Every row gives one point. Each table stands for the endless flat space through its points: a line for two points, a plane for three, and so on. The two share one point or none. Which?
(in the rows, 128 means zero)

First:
[[147 115 111 165]
 [145 114 110 160]]
Second:
[[136 120 104 144]
 [156  88 120 168]]
They share: [141 112 108 150]

First (5 x 9):
[[135 129 131 158 132 111 130 128 149]
 [111 152 128 152 160 124 134 122 154]
 [127 134 128 153 138 114 136 131 147]
 [143 118 160 160 118  95 153 120 125]
 [175 133 169 165 110 123 118 117 162]]
Second (3 x 9):
[[131 143 137 152 136 108 141 132 142]
 [127 153 138 146 139 111 141 134 150]
 [146 108 142 172 126 108 136 117 127]]
They share: [135 135 143 156 134 114 137 124 146]

First, 3 rows:
[[126 111  91 117  93  86 140 130 123 110 112 167]
 [ 93  69 118  94 127 110 159 141 113 132  76 171]
 [ 98  87 119  97 117 110 152 134 123 126  88 159]]
Second, 4 rows:
[[101  95 107  93  91  98 158 147 143  95 129 179]
 [119 101 113 120 103  99 132 113 126 129  91 146]
 [109  94  84 113 124 121 162 136 115 120 100 145]
 [106  77  95 111  99 107 160 138 139 103 123 169]]
They share: [111 105 109 106 103 101 144 129 128 117 103 156]

First, 2 rows:
[[113 153  98 149 101 140 109 122 120 127  95 114 135 125 115 143 111 110]
 [115 137 112 153 111 132 107 132 120 115  97 104 137 111 129 153 109 110]]
Second, 2 rows:
[[109 134 116 159 106 135 101 127 121 129 108 112 135  92 127 168 113 119]
 [125 114 116 147 118 127 121 143 129  97  88  84 151 104 135 152  97 107]]
They share: no point

First:
[[128 165 133 167 127 114 104 154 139 149 123 136 109 141 147 152 101 117
   78 139 143 176 105 143]
 [ 93 130 118 132 137 134 134 144 164 119 158 146 139 141 142 172 121 117
  108  99 143 166 130 178]
 [117 142 102 104 117 114 122 128 160 139 130 154 159 113 126 144 141  93
  120  95 135 138 146 162]]
Second (5 x 24):
[[136 179 155 105 132 115 123 143 186 163 146 164 104 119 161 157 104 132
   92 169 162 153 173 127]
 [118 115  79 164 137  78 100 108 150 122 122 145 129  97 134 178 108 102
  133 107 154 176 124 145]
 [121 150 140 135 124 103 124 141 196 153 126 142  94 111 137 155 101 107
  112 152 168 180 150 127]
 [136 177 138 100 100 133 123 164 162 149 143 149 137 148 159 146 117 110
   84 131 156 138 143 152]
 [114 163 147 130 159 112 122 126 174 164 134 163 107 105 132 148 120 130
   99 151 130 166 158 137]]
They share: [119 150 116 132 123 116 116 140 152 141 130 146 137 127 136 150 123 105
 102 113 139 156 128 156]

First, 4 rows:
[[149 107 127 151 142 155 113 130 141  98 110 140 106 102 119 113 103 130
  148 152 108  93 139 116]
 [179 127 123 181 118 161  91 134 133  92  82 138  82  86 119 117 113 134
  148 138 136 117 127 134]
 [128 109 144 124 148 155 127  89 154 128 133  90 139 125 137  81  95 116
  112 129 109 105 148 137]
 [149 107 121 147 146 145 119 136 139  72 116 158 120 112 107 141 129 130
  172 152 118  93 117 124]]
Second (3 x 24):
[[146 104 150 132 125 148 114 108 125  79 140 133  94 108 133 135 101 103
  154 157 110 105 156  86]
 [155  81 120 143 152 147 139 101 127  94 135 121  93 120 126 115 103  98
  140 166 130 122 143  99]
 [136 131 166 140 108 165  92 123 156 110 108 129 124  99 122 111  93 136
  145 134  95  89 156 125]]
They share: no point

First, 5 rows:
[[122  91  98 151 141  94 157 142 112 105 129 138 110 123 147 137 141 113
  109 175  75 125 139  66]
 [147 119 136 133 132 117 159  95 107 151 118 113 132 163 144 106 125 116
  171 118 113 107 157 123]
 [133  87 109 137 124  87 177 109 126 113 111 131 117 150 150 119 126 116
  116 159 101 107 142  92]
 [121  94 117 147 114  88 164  92 121 118 115 128 110 166 142 135 119 110
  128 152 101 112 145 113]
 [133 124 125 173 128 114 133 130 100 124 126 136 117 129 145 133 162 134
  158 135 100 121 145 105]]
Second (6 x 24):
[[149 135 109 154 129 112 151 109 106 145 122 126 126 158 132 129 104 123
  134 128  89 153 148  99]
 [148 137 126 138 136 111 143 114 111 167 118 132 136 136 159 137 116 138
  149 149 109 107 119 104]
 [123 137 107 129 149  84 167 120 142 164 108 113 155 161 168 117 119 128
  175 150  83 115 113 107]
 [136 126 101 151 134 114 155 100 111 148 115 110 126 163 129 122 108 109
  143 131  75 158 154  93]
 [137  86 132 155 160 126 154 133 106  92 146 148 121 140 140  91 183  91
  160 136 108 114 178  96]
 [125 119 111 133 148 118 149  95 116 167 107 103 129 147 151 123 123 110
  163 155  84 123 135  85]]
They share: no point

First:
[[144 157 110 124 128 112 139 136 102 146 113 112 106 122  99 136 142 124
  135 121 137 111 122 114]
 [146 157 110 120 118 116 145 128 100 148 123  98 120 106  89 132 150 138
  129 109 137  97 120 108]]
Second (7 x 24):
[[110 149 108  99 142 107 159 110 109 150 130  99  99 136 101 122 162 108
  167 137 130 148 159 150]
 [168 113 111 148 127 155 123 170 103 138 125 169  83 151 129 127 110  86
  125 165 102  99  77 128]
 [148 197 105 126 114  63 109 148 100 155  55  89 111 128 103 157 113 144
  124  92 161  97 124  91]
 [149 166  97 125 137 148 157 158  83 162  88 154  87 159 158 103 133 133
  141 143 121  97 124 159]
 [153 112  93 142 148 161 152 136 109 128 155 153  89 143  95 121 159  89
  131 166 116 119 108 144]
 [136 196 101 112 140  67 140 118  95 151  88  78 103 121  81 151 159 146
  140  99 180 115 156 110]
 [185 143 101 147 142 101 113 147  91 131 120 126  75 135  75 162 137 108
  111 141 171  80  95 101]]
They share: [143 157 110 126 133 110 136 140 103 145 108 119  99 130 104 138 138 117
 138 127 137 118 123 117]
